Every row gives one point. Two turns around zero, p and q, are shown by what they do to some points. Write where each new point lands after one turn and then the other. Backwards means that the second turn is done in reverse. Each puzzle has new turns, and all numbers are rounded.

Turn p:
[ 9 14 10] -> [-15   4  12]
[-27  17  14] -> [-26   7 -22]
[-37 -33 -23] -> [ 31  -9 -44]
[ 35  22 -18] -> [ 7 26 36]
[-9 26 -9] -> [-10  27  -5]
[ 29 -46  26] -> [ 12 -54  23]
Turn q:
[ -6 -15  18] -> [-7 -7 22]
[10 26 15] -> [11 29  5]
[ -5  18 -39] -> [ -4   3 -43]
[ 9 27 13] -> [10 29  2]
[-18  20  -8] -> [-17  17 -15]
[ 11 -75   1] -> [  8 -70  28]
Where do these land?
p, then q: [-16  29  -5] -> [-15  22 -20]
q, then p: [ -6  23 -18] -> [10 28 -5]
q, then p: [46 10 27] -> [-19  -4  51]
p, then q backwards: [-25 -57   9] -> [ 24 -32 -48]
q, then p backwards: [  1  -5 -13] -> [ -9 -10   4]

Turn p:
[  9 -14  26   1] -> [ 10   7  21 -19]
[-28 -16 -21 -35] -> [-45 -22  10  10]
[ 24 -10  39  19] -> [ 35  18  20 -25]
[-38  15   3  10] -> [-19  30  -3  23]
[  6   4 -51  41] -> [ 29 -20 -24  50]
[ 33 -16  24   0] -> [ 26  -6  16 -31]
[ -7  36 -20 -35] -> [-36  -7 -40  -7]
Turn q:
[-32  29 -17  26] -> [-38   6  34  14]
[ 8 15 -5 31] -> [-6 29 15 13]
[-36  -7 -13  -5] -> [-30 -24  -1   5]
[  7 -22  48 -26] -> [ 47 -32 -16   8]
[ -2 -19  10  33] -> [ -1  13 -12  35]
[ 12  32  -1 -42] -> [ 16 -13  23 -45]
[ 43 -29 -23 -16] -> [ 11  22 -44 -31]
Where do these land?
p, then q: [-15 -15  13  -3] -> [ 11 -12  14  12]
q, then p: [ 48  -9 -32 -18] -> [-33 -25 -42 -15]
q, then p backwards: [-19  -1  36 -10] -> [ 15 -26 -26  13]
q, then p: [-15  20  32  18] -> [33 23 17 -8]
q, then p: [ 32 -10 -39  37] -> [-21  20 -54  17]
p, then q: [-28  -5  12 -50] -> [-17 -53  13  12]
p, then q: [ -3  20 -22  27] -> [-17  37   0   2]

Turn p:
[ -2  -1  53 -32 -20  30] -> [ -8 -42  34  22 -38  14]
[-47 -12   3 -19   7 -42] -> [-63   3   5 -17  15  -9]
[ 49  -5 -38   8   1 -34] -> [ 40  23   6 -43  31 -14]
[-2  6 -8 45 40  8] -> [ 11  15 -38  21  32  23]
[-16 -20 -10 -16  -1   9] -> [-17   8  -4 -13 -22   8]
[ 33  10  -9  45 -20  23] -> [ 55 -12 -29  10   0 -11]
[-16  22  10 -32  -7   5] -> [-19   4  27  19 -17 -12]
Turn q:
[ 39 -20 -69 -25  33  22] -> [ 40  -4 -55 -60  21  16]
[-12 -21  -4  24   2  14] -> [ 6 -9 -7 22 27  2]
[14 -4 31 25 -9 14] -> [22 13 15 34 -3 -4]
[-19 -16  29 -36   8   1] -> [  1 -35  22  -9 -10 -30]
[-22  67  28   9  -3 -15] -> [-36  12  48   9 -32  35]
[-10   0   3 -23 -23  10] -> [ -6 -20 -11   5 -25  -8]
[  9  -6 -18  26  -8 -46] -> [-28  42 -12  -2  22 -11]
Where do these land?
p, then q: [-15  44   5  20 -19   8] -> [-20  38  -1   9  33  -2]
p, then q backwards: [ -5  16  23 -25  -4   5] -> [-20  12  30   2  -4  -1]
q, then p: [-32 -29  -3  -1 -16 -16] -> [-32   8 -23 -17  22   3]
q, then p: [ 11 -30  -5  23 -29   9] -> [ 19  21 -25  -5  30 -13]
p, then q backwards: [ 40  -4 -21  33  -6 -35] -> [ 25 -42 -18  -4  41   3]
q, then p: [-31 -25  42 -21  41  31] -> [  1 -44  13 -38  16  51]
p, then q: [ 32  27 -42 -29  33  -2] -> [ 11  27  43  -7 -41  33]

Turn p:
[  1  15  18  -3  19   1 -10  16   1] -> [ 12   2   5   9  14  -9 -27   1   4]
[ 20 -20 -21  30 -12  34  -1 -26  13] -> [  6   1  -2   4 -34  23  25 -44  -5]
[ 11  15   2 -27  21 -17   3   7  -2] -> [  7  -6 -20  13   8 -20 -14  23   6]
[  7  17  -1   7  11 -30   0  14   3] -> [ -4  20  -2  10  -7  -8 -20  23   6]
[  0   4  -5  -9  12  -3 -12  12 -26] -> [ -3 -10  -6  15  16  13 -14  14  -8]
[  5  -7  10   0 -18  -4 -21  -7  10] -> [-10 -10   4 -17 -15  -5 -12 -11  -8]
[ 12 -21   4   5 -24  28  12   3 -12] -> [ 18 -20  20  -7 -10  17  23  -7 -12]
[  3  26 -12 -10   3  -5 -13  21   9] -> [ 12  16 -20  -5   5   0 -24  12  -9]
[-41   3   4   5  -5 -11  33 -38  -2] -> [-31  18   9  -4  21 -22  45  -3   8]
[-17 -32   1   2  -7   7   8  -3   7] -> [ -6 -10  11 -19   2  12  18  -9  19]
Turn q:
[-34  18   2  19 -11  -6  20 -12   6] -> [ -8  15 -12  40  18   9   2   3  13]
[ 21  -7  16 -34  11  -9 -13   2 -23] -> [ -7 -23   7 -34  -4 -29  -8  -8  10]
[  4   7  16  25 -26  15   9 -14  -9] -> [  3  -9  15  25  29   4   6 -10 -16]
[ -4  -7 -15  -5  28 -11 -15  -8  29] -> [  8  25   1  -3 -38  -1  -7   0  10]
[-11   9 -60  -9  28   6   3  17  -9] -> [ -9  41 -27 -39  -1  25 -12  16   1]
[  1 -16 -18   8 -17 -13 -41 -10   9] -> [ 12  -1  -4   9 -25  -4 -35  -2 -29]
[  8   1  20 -19 -12  -6  11  14   5] -> [-10 -22  -2   0  -3 -15  20   9   3]
[ 23   4  -1   2 -12  -2 -12 -11  -4] -> [  4  -1  13  -2   4 -17  -6  -2 -21]
[-4 14 19  8  1  6 10 21 -9] -> [  1 -14   7   2  19   8  10  17  14]
[-7 -8  8 -9 10 23 11  0  3] -> [-11  -4   7  -6  -3  17  14 -13  11]
[  4 -17  13  14  -2  -2  17   0   1] -> [ 18  -9  -4   8   5   2  17 -12   2]
Where do these land?
p, then q: [ -9  -9   3 -12  12   0  16 -13  -7] -> [ 14  10 -12   4  -7   5  16  -4  12]
q, then p: [  5 -14  12 -11 -76   4  -3   2  17] -> [-37  -8  37  15   4  49  30  15   5]
q, then p: [  6 -10   1 -11  15  12  -6   7   0] -> [  6 -16  -3 -15   4 -10   7  -2  -3]
q, then p: [  0 -13  -3  41  19  13   2   5  17] -> [ 36  -4   9  16 -17  -8   4 -17 -20]
p, then q: [ -3  43   6   8  15  14  -2 -18 -15] -> [ 25  23   7   0  30  -9 -22   1  15]
p, then q: [-17   8 -11 -11 -24   8  -7  -8  11] -> [-24   9 -13 -19   6 -10  -4  -9   8]
q, then p: [ 38 -10 -15   2  11 -31  -4   2  -9] -> [ -3 -17 -22  10 -19 -13 -10  36 -11]
q, then p backwards: [  3  15  12 -10  12 -23  -9  -6  -1] -> [  3   3  21  -5  10 -20   8   1  16]
p, then q backwards: [-17 -20  -1   4   1   3  -2  12 -14] -> [ -8   7   9   5   5  24   2  12 -10]
q, then p: [-6  9 -4 -1 15  2 16 16 -1] -> [ 22   9 -11  -6   6  -3   2   2   9]

Turn p:
[  7  17 -14  14 -19  10 -24  -5   1 -30 -24] -> [ 32  21 -13 -11 -22   9 -15   5   1 -18 -18]
[  1 -26  28   5  -3   0  33 -14  -9  24  10] -> [-30 -16  10   9  26   2  24 -16 -12  13 -20]
[ 13 -17 -21  39  20  -6 -30  18 -17  15  24] -> [  2 -16 -17  34  -1 -11   2  54 -18  -9   3]
[ -7 -22 -31  -2   1 -16   6   7 -24  20  11] -> [ -6 -23  -9   5 -16  -6  32  15 -17  13  16]
[ 17  13  21 -26  -6  20  26  22 -26 -29  25] -> [ 29 -10  10  -8  40   5  -6 -33 -29  -9  24]
[  5  -9  30  12  -1 -19 -14 -12  10 -13  13] -> [-15   7 -25   6  26  -8  -5  -1  13 -16 -13]
[-28   9 -32  24  26 -12 -19  -6  -8 -20 -19] -> [ 18 -17  -9 -19 -25  10  -1  42  29 -11  -3]
[ 13 -12 -16  11  24  12 -10 -34  19   2 -14] -> [ -5  15  -5  17  -8  36  -3  21  21  17 -14]
[ 11 -25  26 -13  22 -13  18  18  15 -19 -28] -> [ 18  -3  11  23  20  -8  18 -26  42   1  -3]
[-35  -1 -15 -19  -4  18  17  25  38 -20 -27] -> [ 15  28  45 -22 -18  -3  18  -9  31 -11  17]
[-32  13  22 -22 -22  24 -26  15   7  35 -12] -> [-34   4  31   1 -35 -14 -24 -25  -9 -27   6]
[ 11  21   5   5   2   1  15 -25 -16   9  14] -> [ -8 -13  -8 -14  15  13 -16  -1 -18  21 -10]
[ 25  37   5 -21 -26  14  35  11  14   8   2] -> [ 14  22  23 -16  10 -13 -20 -33 -25  33   4]
[  1   2  -7  -6 -15 -35 -28 -20  -4  19  25] -> [-31   0 -46  -3 -12 -14  -6   6 -10   6  10]
Turn q:
[  6  28   1  60 -61 -11 -13  10   3 -22   4] -> [-11  40   7  23  29 -55  -7 -25  15 -21 -39]
[15 -9 -5 17 19 10  4 20 -6  9 -8] -> [ -5  11 -11  -3  17  22   6  20  14  -3  -3]
[-34  18  -6 -22  28 -35 -16 -14 -17  16  -6] -> [ 15   3  -4 -20 -39  10  37 -14 -25  24  -7]
[  6 -16  14  -8   7  11  13 -22 -13  -1  29] -> [  7  -5  -4  13  10   1  -5  -2 -11  11  42]
[ 22  -5 -16   1 -37  -4  16  27  -5 -15  -7] -> [ -8  15  28  27  -4  -3 -15   9  28 -20 -11]
[-33  -7 -15 -11  11   0  -3  26  -8   0   5] -> [-23  14 -10 -11 -32  18   4  -3  -5  -7   5]
[ 16 -17   1 -11  -3   7  -4  24  -3  26   6] -> [-20   2  12  -2   6  23  -8   6  20  19   6]
[  7  61  -4 -11  22   4 -25  19   5 -18 -15] -> [ 18  -1   4 -52  -9 -14  29  -8  30 -25 -12]
[-16 -17  56   2  19   6  11 -18 -12 -18   1] -> [  1  -7   7  -7  28   5   7  -1 -54 -13  30]
[ 11  15  -8 -17  -3  16  20 -13  -3  48 -15] -> [ 30 -15   0   1   3  37 -16 -20  18  21 -10]
[  5  -7   6 -15   4   7 -10 -27  -7   9 -12] -> [ 22  -9   5 -11   1   3 -12   7 -14  20   4]
[  9 -17 -17  10  18 -29   7   1  76  -9   3] -> [-31 -58 -27  21  -5 -21  18  27   9  -4 -26]
[-19 -14   4 -10 -28  15  -4  19  -5 -20  -5] -> [-21  14  18  -4 -12  -3 -29  -2  -9 -21   3]
[  6 -12 -11  15   4   2   4 -50  -6  -7  19] -> [ 27  -1 -26  24   6 -23  -7   7 -15  17  19]
Where do these land?
p, then q: [ -6 -10  63  34  10   1 -15  -5  15  26  -9] -> [-12   1 -16 -24  -1  -9  14  19 -51 -23 -43]
p, then q: [  7  19 -14  -7  13   4 -24  18 -12 -26 -11] -> [ -8   2  10   1  11 -30  -7  20  30   8  10]
q, then p: [  9 -17 -29  -5 -60   4  -9 -11   6  18   5] -> [-29  13 -18  15 -31 -26 -27  16  11 -15 -31]
q, then p: [-12   4  -1  71   4 -12  -3 -10  -4  -2  33] -> [ 15 -28  -5 -36 -11  -1  -2  46  14  43  -1]
q, then p: [-47  22 -28 -14   8  -9   6 -10   8 -16 -17] -> [ 26  17 -26 -19 -21   9  22 -27 -23  -1 -16]
q, then p: [ -4 -15  66  16 -25  -5  19  15 -14  58  43] -> [-62 -44  24  -9  17  50 -24  36   7   3 -16]
q, then p: [-10  -7 -15 -21  10   1 -14   8  -4 -18  34] -> [-19  14  -9 -26   5 -21  11   0 -20  -4  19]
q, then p: [  6  -7  -7 -14   1  39  41 -15   0 -10 -15] -> [ 22  24 -17  30  11  19  -5  18 -13 -28   6]
p, then q: [ 14   7 -18 -13   1 -11 -13 -18  -3  29 -10] -> [ -7  18  -7   8  -6   0 -24 -18   6  23 -19]
q, then p: [ -3  -8 -14   5  10  12   6  18  -3   2 -12] -> [ 15  13  16  -5 -10   4  -6   3  -2 -11   9]
q, then p: [ 12 -21 -19 -17   9  -5  -3 -16 -12 -23 -14] -> [ 18   4  -2  16   6 -33   0  -6 -24 -11   4]
p, then q: [ 12  25  -5   0  19   4 -13  -6  17 -22  -5] -> [ -8 -10  -3 -28   6 -16  -1   5  29   9  -4]
q, then p: [ 14  10  14 -19  -4 -11  -2   8 -16 -17 -12] -> [  2  -1   2   3  29  -8  -8 -26   3  -6  -4]
q, then p: [  8  -2   7 -17   3 -12  25  22  23  -1  -9] -> [ -1   9  19   4  14   9  24  -5  10 -25 -14]

Turn p:
[-18 -12   3   8  -1   9  16   6 -14   6  -2 -16   5 -20] -> [ 15  -2  -9  18 -23  15  -4  -4  -4   6  -1 -14   5  12]
[ 19 -10   0   4  -7  -8  -1  10 -16 -15  -7 -10 -14  -1] -> [ 17   4  -1   3   5  -7  -1   9  -2  24 -19   9  -5  -1]
[  2 -23   7 -12  22  -1   2 -12   2  -4  18  15   4 -13] -> [  0 -11 -16  -3  -7   1 -12  -6 -21  -3  15  13  12 -22]
[  3   5  23   6  -8  10   9  10   8 -27  -7  -2  -1   5] -> [17 -1 19 10 13 -2  2 11 10  5 -3 -4 24 -6]
[-11   4 -11   8  12 -19 -17 -17  17   8  -7  -6   7   8] -> [-28   0 -10  14   9  -3   3   3   8  -8  12  -4 -21  -8]
[  0   5 -20  -5  -8  11   9 -16 -18  -1   0  -3   7  12] -> [  4   2   0 -12  -4  -6 -25   7   5  -8   0  -4 -12  19]
[-19   9  11 -11   1  -7  -7  -2   2  -5  -2  25   6  -4] -> [ -5   5  11   9   9   0   0 -12 -17 -25   1   1   7  -7]
[ -2  25 -12 -11 -29 -17  -2  15  -3  24  11  -9   4  21] -> [-22  33  20 -14 -11  -2  13   3   8  -3  -6   6 -12  27]
[ -4 -17   8  -8   1   7 -31  21  -1   8 -18 -21   8   6] -> [-21  -4  -3   5  -5  -8  13  11 -14  17 -24 -29   5  -3]
[ 21 -20   3  25  -1  -9  17 -10 -18  -5  -6 -15  -5   3] -> [ 18   5 -25   9   9   0 -14   7  11  31   0   9  -1  10]
[ -5 -17  -6   4  -7 -17 -12  -7   1  -8   2  16 -25  22] -> [-14  -5   9  10  14 -24 -10 -18  -2  13  -3  21  -9  -1]
[  3   0  -9 -19  -9  -5  13  22   4  11  -4   5   8   2] -> [  0   3   6  -9 -10  -6  19   9 -14  -6   2   7   4  21]
[  3  15  -8   0  -8  20  -5 -33  14  -8   4  14  -2 -14] -> [  3 -16  -2 -10   3   3 -16  -6  24 -33  -5   7   0 -13]
[ 8 10 -5 -4 29  1 -8 -9  5 -1  9 -9  3  3] -> [ -5  -1  -5 -15   2   3  -2   9   0   1  17  -9 -13 -22]
[-13  12  -6  10  -9  15   1   7   7   4   8  19  10 -15] -> [ -1 -12  12  -1  -2  25   3 -11   2 -21  -2   2   6   9]
[  8   4  10  -6  17   3  -2  10   5  -1   6 -12 -22  -4] -> [ 10   1   4  -9  -7  -5  15  -5   2  16   4  -5  -2 -23]
[  5   9  12  11   4   7  17   5   4  15  -6   9   5 -10] -> [ 12   1 -10  -4   7  14  15  -9   5  -6   9  -5  13   9]
Turn q:
[-10   7 -14 -13  -4  -5   8  -4   9  -7   4  -5   3   0] -> [  3   9   2  -9   2 -13   6   7   2 -12   6   5   4  12]
[ 13  -3  -6  -8  -4  -3 -14   0  -4  -5  27   6   0   0] -> [ 10 -12  -4  -4  -5 -23 -14   6  -5   8   5   5  -2 -10]
[-31   9  -6   6   9  -1  10   2   1   8  -1  17   9   4] -> [-31  -3 -13  -3   0  -2   7   5   9 -15  -6   1  -1  14]
[  1 -19  -9  -1 -11  -5 -14   6 -26 -12   9  -8 -10  -6] -> [ 26 -10 -16   4 -10 -10  -1  -9 -17  -2   1 -10 -14  -2]
[ -2   7  39   7 -18   2  -6  14  22  18 -25 -13  20   3] -> [ -1  -1  14  40  10  32   7   7  21 -10   0   9  21 -12]
[ 11 -14  -4  -9   6  -3 -10   7  -7   9   6   7 -10  -2] -> [ 11  -3 -10  -2  -1  -8 -12   0   3  13 -13 -10  -2  -6]
[  3   3  23  12  -4 -20 -11  -2  23  14 -27 -15  10   9] -> [-5 24  4 39  9 18  6  3  4  5  1  7 20 -8]
[ 25 -14 -11 -12 -10  -6   5   0 -22  -6   7   7   0 -18] -> [ 29  -9 -13 -22  -3  -8   8  -8  -5  12  -5   5  -4 -15]
[-21   9  -2  -4  16  15   7   0  14 -11  -1   6 -10 -12] -> [-15   6  15 -11  10  -4  -7  -6   8 -18  -6  -1 -16  12]
[-14  18   1  -6  16  15   3 -19  -8   0   0  -3   6   0] -> [-21   3   8 -18   3   4  -3   6 -11 -19   3  -9   3  -6]
[ 23 -13  -5  -4   3  -2  12  12 -15   0  21 -17  -6   5] -> [ 23  -7   0  -9  -8  -4   6  16  -2  23   8 -15 -14  -4]
[ -5  -4  27   3 -14  -6   5 -11  13   8 -14   2  -6  14] -> [ -8  -3  16  24  10   6  13  -5  -3   5 -10   0  21   5]
[ 18   4 -17   3 -12  -1  -3   4 -15   8  11  -4 -20  -9] -> [ 18   0   0  -9 -31  -9  -2  -8   0  10  -2  -5  -4  -6]
[-15   7 -23 -10  23  19   7  -6   5  -6 -11   6   5   7] -> [-16  11  -4 -27  11   7 -14   3   1 -13   3  -6   0  21]
[  5  14  25  14 -10  -7  -4  11  11  -5 -23   5   7  20] -> [-7  0  9 28  1 27  1  6 -5  5 -6 24 10  6]
[ 17 -21 -13  13 -14   8  -4  -4  -6  -2  16   1  -1  -3] -> [ 14 -16  -8  -4  -7  -9  -3 -18   0  18  19  -4  -2  -3]
[-18  10  -6   9  26   1   9 -11   4 -11   0   8   5 -12] -> [-28  12  -2 -15  11  -3   2  -5  -2 -11   2   4 -18   2]
Where do these land?
p, then q backwards: [  0  10   8  -6  -2   6  -6   8  -9   6  -3  21  -7 -10] -> [ -3  -3   3 -10  -6   3   3 -14  -9  -9 -17   3  -8 -13]
p, then q: [-10 -11   7  -9  -7   5   8  -7  -3   5  -8  13  12  -3] -> [  1  -3 -16   1   2   3  -1   4 -18  -1  16   9   1   3]
p, then q backwards: [ 19   0   0  13  -7  -4  13   5 -14  11  10  -5   9 -11] -> [ 14   1 -16   1   2  -5   8  15  -3  -1 -23   2   7   8]
p, then q backwards: [  2  10   4   7  -1   0  -4  -9 -13 -27 -13  -7  -1   6] -> [  5 -10  12 -19  14  -1 -13  12  12   0   3 -10  -5  -3]
q, then p backwards: [ -3  -5   0  21  -7  10 -15 -38 -11   3  23   5 -13  -8] -> [-28 -18   8 -20  23  10 -13  -4   6  11   7  10 -20  12]
q, then p: [-11  -7   8   4  -1   2 -12   9   4 -12   3  -3   3   6] -> [-2 -8  3  4 10  5 -7 -7  0 18  0  2 -6 -6]
q, then p: [ 26  -2   5   0  18 -14   9   1  -5   1  -8   8 -27  -7] -> [  9  13 -19  -9   2 -13  21 -16   8 -13 -10 -16  -5   8]
p, then q: [ -6   2   6   6 -11   5   3  -7  -3  10 -13  -8 -20  -8] -> [ -1  20   8   3   1   0   7 -10  -2  11  11   5  15   4]
p, then q: [-11  10   8  -6 -10   1   0   2  -7  -1   1   1  11  41] -> [-16   4   5  23   2  -1  -4  32 -12 -14  -2  -1   0  -8]
p, then q backwards: [ -5  -5 -13   0  14 -46  -7   7  -7  -1 -14  -6   5 -10] -> [ -9  -2  11  20  15 -36  -5  10 -10 -23   1 -13   4   3]
q, then p backwards: [ 16  -3  -8 -11 -16 -10   8   5  17   5  -1   0  -2  -5] -> [ 14   2  12   2 -14   0  19   3   3  -5   0  -5 -16   2]
q, then p backwards: [ -5   3 -29  -6   4   6   4   3  -4  -2  11   0  11  11] -> [ 13  -3 -12 -10   5   8  16 -11  -1  13   0  -4  14  10]
p, then q backwards: [ -8  13  -2  -2  15  10  -1   2  76  10 -13  -9  12  -6] -> [-34   7  20  12 -23  10  33  -4  -4  29  28 -14  39  -8]
q, then p backwards: [ -8  -3 -16  -9   5   5  -8  10  20   5   2   8   4  -1] -> [  5   2  -2   6 -15   4   8 -24  -2   1  -4  -2   3  13]
q, then p: [ -1  -8   8  17  -4  10  31   6 -10 -10  22  -6   2  -9] -> [ 12  -2  -3   2 -24 -16   0 -17   4  18  15  15  16   0]
q, then p: [ 13  -8   3  -4   0  11 -13   8 -14   6 -10  -6   0  21] -> [ -8  -8  -8 -15  -4   9  -4   8   0  14 -19 -15   0   7]
q, then p: [ -8   2  10 -16   9   2  -8  -4 -15  -8  10  -8   0  -6] -> [ 18   3   0   8  -3  -1   1   6 -13  11 -12   0  -7 -12]
